Each row is a point. The last column is the point's height on a tilted bowl or saddle (a function of degree 2), plus a little noise. Count its main directions that bend up, bend down and stay straight.

Points (11 x 3):
[[-23  26   8]
 [ 39   3  -8]
 [ 32  -5   0]
 [-45   7  22]
 [-24 -40 -22]
 [ 17   7   0]
 [ -8  15   8]
 [ 35 -10   1]
 [ 13  49 -59]
 [ 22  42 -54]
 [  4 -18   7]]
Directions: 0 up, 1 down, 1 straight

Points (15 x 4):
[[  8 -27 -41   7]
 [ 14  26 -44  12]
 [ 17 -27  -1 -15]
 [ 16 -17  14 -17]
 [-23  -2  35  -2]
 [  7 -29 -20  -1]
 [-26  59  16 -11]
 [ 34  32  33 -24]
 [ 20 -27  13 -23]
 [  7   2 -12   2]
 [ 79 -39  24 -91]
 [ 13  10   1  -4]
 [-23  31 -15  10]
 [ -3  13   3   2]
 [ 28  22  -1  -9]]
Directions: 0 up, 1 down, 2 straight

Points (26 x 5):
[[-11   3  46  -2 -17]
 [ -4  20 -17  -6 -17]
 [  0  34  -3  13 -14]
 [-25  29   8   7 -11]
 [  4 -22  -9   7  -8]
 [ 22 -25   9  -4 -16]
 [ 47   3 -33  -4 -42]
 [ 15 -15 -33 -25 -28]
 [  0  36  24  40 -17]
 [-13 -18 -18 -15 -11]
 [ -6 -60  54 -42 -24]
 [-40 -23  12  -1  -5]
 [ 35   7 -69  53 -54]
 [ 23   9   2  29 -19]
 [ 17  34  -9   8 -20]
 [ 17  -9 -17  59 -25]
 [-20   5  23   8  -9]
 [-36 -25   1 -30 -12]
 [ 27   9 -37  37 -30]
 [ 35 -41  -7 -27 -29]
 [ 49  44   1   2 -41]
 [ -3  23  26  15 -13]
 [ -7   4 -19   8 -11]
 [ 17  13  -8   4 -18]
 [ -8 -49  -3  -5  -2]
 [ 44 -22 -28 -63 -68]]
Directions: 0 up, 3 down, 1 straight

Points (47 x 7):
[[-22 -11   1 -10  -3  38  -7]
 [-11   4 -15  19 -26 -29  -6]
 [-13   7   2   5   7  13  -3]
 [-20 -12  43 -16  43   8 -17]
 [ 19  18  -9  21 -31  28 -36]
 [-23  12 -45   7 -18 -30  -3]
 [  0  42  21  10 -22  10 -28]
 [ 44 -17 -32  -2 -43 -20 -16]
 [ 10 -11  -5   8 -34  10 -12]
 [ 27  -9 -10 -51   0 -40 -19]
 [ 20 -12  22 -51 -41  68 -70]
 [ 36  10 -19  18 -30   8 -35]
 [ 28 -29 -43   8 -27  -5   9]
 [  2   4  13  12 -34  48 -32]
 [ -5  50 -24  15 -11 -12 -40]
 [-10  -3 -23  12  16  29  -3]
 [-35 -15  -7  17 -17  42  -8]
 [-26   1  -7 -28 -23 -23  -2]
 [ 40  -3 -27   6 -24  21 -31]
 [  8 -39  -7 -18 -10   8   8]
 [ 38  40 -22   0 -26 -20 -58]
 [-65  64 -12   5   5  35 -34]
 [ 22   2  35  -4   8   4 -21]
 [  8  -1 -21   9 -15  37 -18]
 [ 52 -38  -4  46 -10 -27 -17]
 [  8 -18  48  23  10  22 -21]
 [-60   7   3  35   0  18  -6]
 [-22 -17 -14  -5  19  -4  16]
 [-34  31 -19 -34  16 -14 -19]
 [-14   1 -61  29  32  30 -13]
 [-30 -18  40  -5  15   8  -8]
 [ -1 -17  52 -22  53   4 -34]
 [-92  -6  12 -47  36 -31 -21]
 [ 29 -44  40  42  13  38 -42]
 [-26  35   6  -3 -15  -1 -18]
 [ 32  19  34 -40 -31 -16 -51]
 [  8 -55 -35  39  10  15  20]
 [  2 -31  42 -15 -24  -3 -21]
 [  4  22 -22 -14  41 -52 -27]
 [ 19 -24  -5  48 -11  12 -11]
 [-22   4 -31   8  -4 -33   8]
 [ 27  29  11  10 -18   5 -33]
 [  5   6  11 -26  -9  40 -26]
 [  8  47  14 -35   2 -44 -50]
 [-29  -8  10  32  21 -18   5]
 [-38  24  43 -19  20  11 -10]
 [-13 -23  11  15  -5  -3   6]]
Directions: 1 up, 5 down, 0 straight
